Each row of a before or after table is a point. The points were changed in one or more steps. Then noise was added and the rows were shuffled. The steps act on columns, c1 being the first. What was done? A step turns or swaps two columns, mirrors them in a line or flattens them onto one, adds a multiple of one to another, or multiplies or shifts one. Angles are multiples of 10 degrees, from the lower column toward the higher: turns from -170 to 170, lines from 10 to 170 but not 90. Use the fewest steps. Two steps may share a column if one is a turn and the other turns, adds or multiplies; they go together, in the order done. Otherwise the lowest column goes first.

Before (14 x 3)
[[ -3.4  -3.1  -3.8]
 [  1.2   1.9   1.8]
 [ 10.3  -4.3  -1.7]
 [ -4.0  -3.1   2.2]
 [  3.3   1.4   1.8]
 [ -3.6   2.0  -6.4]
 [ -3.4  -0.4  -8.9]
 [ -0.6  -2.8   1.2]
 [ -3.8   2.1   0.0]
 [ -2.9   1.0  -0.7]
 [  1.8 -10.9   0.2]
 [  2.5   2.4  -4.8]
 [ -3.3  -0.9  -1.7]
 [ -2.4   0.7   1.5]]
After (14 x 3)
[[-2.6 -1.5  1.0]
 [ 1.2  3.7 -4.7]
 [ 1.0  0.0  2.9]
 [ 1.6  2.4  3.2]
 [-4.6  3.6  1.3]
 [-3.5  8.8 -1.5]
 [-2.6 -5.0 -9.5]
 [-2.1  2.5  2.0]
 [-2.9 -1.0  4.9]
 [-9.7 -4.7 -1.7]
 [ 0.3  2.5  2.3]
 [ 2.5 -1.4 -0.2]
 [ 2.6 -2.3 -1.8]
 [-0.7  7.6  0.0]]
Steps: turn c1 and c3 by -60 degrees; turn c1 and c2 by -70 degrees

Before (11 x 8)
[[  7.4   0.8   1.6  -5.7  -0.2   3.8   0.9  -1.2]
 [  5.1  -2.5   2.7  -1.1  -4.9  -5.9  -1.9   0.0]
 [ -7.0   0.8   0.4  -0.9  -6.4  -6.1   1.8   0.0]
 [ -2.6  -2.0  -2.6  -1.8  -2.7  -4.0  -2.2 -13.3]
 [  3.3  -6.3   0.1  -5.0  -0.1  -4.0   8.1  -0.8]
 [  7.9  -0.1   2.3   1.0   0.3  -2.5   1.1  -5.8]
 [  6.2  -0.5   1.5  -3.5   0.5  -4.9  -2.4  -0.1]
 [  6.8   0.0  -4.4  -4.2  -1.6  -4.9   2.1   1.2]
 [  5.6  -1.5  -2.2  -1.6   0.2   5.1  -1.2   0.8]
 [ -2.8   0.2   2.7  -0.4   0.0  -4.5   0.2   1.3]
 [  7.9  -0.4   1.6  -1.5  -3.9   1.1  -1.0  -1.6]]
After (11 x 8)
[[ -2.2  -0.5   7.1   1.7  -3.8  -3.9   4.1  -1.2]
 [ -3.6   0.6   2.0   2.1   0.2  -6.7   3.8   2.2]
 [ -2.5  -1.2   7.2   3.3   0.6   2.4   2.7   0.3]
 [  2.8  -0.4   0.3   0.3   0.0   5.3   5.1   0.9]
 [  2.6  -1.1  -3.8   0.2  -6.5   8.1   6.8  -0.8]
 [ -1.7   0.7  -2.1   2.5  -2.6   4.6   2.8 -11.2]
 [ -7.7  -2.1   4.7   3.7  -1.6   2.3   7.1   1.2]
 [ -1.1   1.6   7.2   2.3  -4.8   3.7   3.3   2.5]
 [ -2.0   0.7   8.4  -0.7   0.3  -0.5   6.1  -5.8]
 [ -1.4  -3.7   5.6   4.5  -0.2  -6.1   5.9  -2.0]
 [ -2.0   3.0   3.8   7.3  -0.1   2.8  13.0   5.6]]
Steps: turn c1 and c6 by -160 degrees; turn c1 and c3 by -60 degrees; add -1 times c2 to c8; turn c2 and c4 by -150 degrees; shift c7 by 5.0

Before (11 x 11)
[[ 6.7 -4.1 -0.1  0.1 -0.8  0.4 -2.3 -7.3 -6.7 -1.6  0.7]
 [ 0.0  3.3  1.6  2.8  0.8 -7.0 -3.9  2.4  1.6  8.0 -0.3]
 [ 4.6  0.8  7.5 -3.8 -6.3  0.4 -2.8 -4.0 -0.5  0.0 -0.5]
 [ 4.1  2.5  6.9 -0.5 -0.1 -1.4 -5.7 -5.5  6.9 -4.0  1.3]
 [-1.0 -1.5  1.8 -2.5  0.0 -0.6 -5.3  3.0 -2.2  3.3 -2.4]
 [ 6.4 -0.8  6.6 -0.4  0.2  1.1 -0.4 -5.9  5.1 -0.3 -3.0]
 [-3.4 -1.4 -4.8 -2.2 -5.2 -7.7  1.7  0.6 -2.6 -0.4 -6.7]
 [-5.3 -1.0 -6.6  0.4 -8.0 -0.1  4.2 -3.3 -0.2  0.0 -4.0]
 [ 4.6  3.0  6.3 -3.2  0.8  2.2  0.5 -4.9 -1.9 -2.6  0.9]
 [-0.8 -4.8  1.2 -5.4  0.1 -8.0 -2.4  0.6 -0.5  4.3  2.8]
 [-4.8 -1.3  6.7  0.7 -0.7 -5.9 -3.0  0.1  0.0  3.4 -1.7]]
After (11 x 11)
[[ 4.2 -1.5  3.2 -2.9 -6.2 -8.2  1.4  3.2  0.8  0.0 -6.8]
 [-5.7  0.6 -7.1 -4.1 -6.2  0.4 -2.7 -2.2 -1.6 -0.1 -0.2]
 [-2.3  3.5  1.0  3.0  2.5 -7.1 -4.4 -1.8 -4.5 -6.9  1.2]
 [ 7.0 -0.7  0.6  0.3 -7.4 -0.2  4.3  5.6 -3.0 -0.1 -4.0]
 [ 2.9 -3.8 -8.0 -0.2 -3.0  0.7 -2.0 -3.5  5.6 -1.0 -0.6]
 [-3.0 -1.4  2.2 -2.0 -0.2 -1.0 -5.6  0.3  0.8 -4.2 -3.4]
 [-4.0  2.3 -8.2 -0.1  1.3 -1.9 -5.1 -2.1 -4.4  6.0  1.8]
 [-6.9 -1.4 -0.9  0.8 -0.1 -5.8 -3.4  4.2 -1.6 -3.4 -2.0]
 [-3.5 -0.9 -9.5 -0.4  2.0  1.2 -0.7 -4.3 -3.8  2.0 -3.4]
 [-1.5 -4.2  0.0 -4.9  0.1 -7.7 -2.1  0.7 -0.7 -4.0  1.2]
 [-3.9  2.7 -8.1 -3.0 -0.2  2.0  0.2 -1.9  3.5  1.4  1.8]]
Steps: turn c1 and c8 by -110 degrees; turn c1 and c3 by 110 degrees; add 0.3 times c2 to c11; turn c9 and c10 by 160 degrees; turn c5 and c9 by 20 degrees

Before (12 x 14)
[[-2.0 -2.7  2.3 -7.7 -9.4  4.5 -5.0  0.2 -2.9  3.3  0.4 -1.2 -2.3 -1.6]
 [ 3.5 -5.7  2.9 -2.6 -5.4  6.5 -5.0 -1.0 -7.1  4.6 -1.9 -4.7 -1.6 -1.1]
 [-6.2 -3.3  1.9 -3.2  1.9  5.0  1.4 -2.6 -2.2  0.4 -2.8  4.9 -0.8 -7.0]
 [-2.8 -5.2  3.1  0.7 -3.5 -0.6 -2.4 -5.7 -2.8  3.2 -0.5  5.0 -3.9 -9.9]
 [ 0.6  3.0  4.5  3.0  2.0 -3.3  3.0 -0.1  3.4 -5.4 -2.7 -0.2  3.1 -1.7]
 [-2.8 -0.1 -2.9  3.6 -1.4 -1.5  2.3  3.9  1.2 -5.0 -6.1  2.4  6.2 -2.9]
 [ 4.1 -2.7  2.4 -5.7 -4.9  2.2 -5.9 -0.8 -6.1  3.0 -4.7  2.0 -5.6  0.8]
 [-4.4  7.1  1.8  3.4  2.6 -4.8  1.6  0.8 -0.4 -2.3 -6.7  1.1  8.7 -4.5]
 [-6.6 -2.6  5.7  1.4 -2.3  0.4 -1.8 -4.7 -5.3 -5.1 -4.2  2.6 -3.4 -7.4]
 [-5.7 -3.7  6.4  1.7 -4.4  4.2 -0.1 -5.3 -3.3  1.2 -2.4  8.3  0.5 -4.0]
 [-1.3  3.7 -3.9  1.1  1.1  1.8 -4.2  1.5 -0.6 -4.4  0.4  1.8  7.5 -0.1]
 [-1.5  0.8 -0.4  0.2 -1.3  3.2 -4.7  9.2 -3.2  2.3  1.1 -0.4  1.1  2.0]]
After (12 x 14)
[[-2.0 -7.7  4.0  0.3  2.7 -3.7  1.6 -3.5 -7.8  1.0 -2.6  1.1 -3.8 -0.9]
 [-3.7 -0.5 -2.2  1.3  1.2 -4.3 -4.2 -1.3 -6.5 -2.6  0.1  1.8 -3.3  1.9]
 [ 3.4 -4.1  3.0 -0.4  2.0 -1.0  2.9 -2.9 -1.1 -2.4 -1.0 -0.1 -4.4  2.0]
 [-0.2  5.5  8.5 -5.4 -4.3  1.2 -0.2 -0.6 -2.0  2.6 -0.9  8.3  2.5 -2.3]
 [ 4.5  3.5 -0.8  0.4 -5.0  1.4 -5.9  5.6  1.8  1.5 -1.9  1.9  8.0 -1.1]
 [-1.3  1.7  8.8 -4.7 -2.5  2.1 -1.8 -0.7  0.2  0.7 -1.7  2.6  6.2 -0.9]
 [-1.6  2.4  0.6  9.1 -1.4 -2.3 -4.7 -1.7 -2.7  0.4  0.4 -0.4  2.3 -0.5]
 [-0.1  5.2  3.0  1.6 -9.4  0.2 -5.2  7.6  0.7  2.8  0.2 -1.1  3.7 -2.1]
 [-3.6  6.0  5.4 -2.1  1.8  0.4  1.6  3.5 -0.5  3.9 -1.1  5.0  2.3 -3.1]
 [ 4.7  8.5  0.0 -0.9 -5.2  1.8 -5.1  2.6 -2.0  3.2 -0.7 -4.6  7.0 -2.8]
 [-0.1  1.9  4.1 -5.7 -3.5  4.9 -2.3  0.4  1.9  6.8 -0.3  5.0  4.4 -5.7]
 [-4.0 -1.1 -0.5  3.3 -1.5  0.8  2.4 -4.2 -4.8 -1.5 -2.5  2.3 -4.1  1.2]]
Steps: turn c1 and c3 by -40 degrees; turn c2 and c6 by -120 degrees; turn c4 and c8 by -100 degrees; mirror c9 and c13 in the line at 150 degrees; flatten c10 and c14 onto the line at 140 degrees; multiply c11 by 0.4
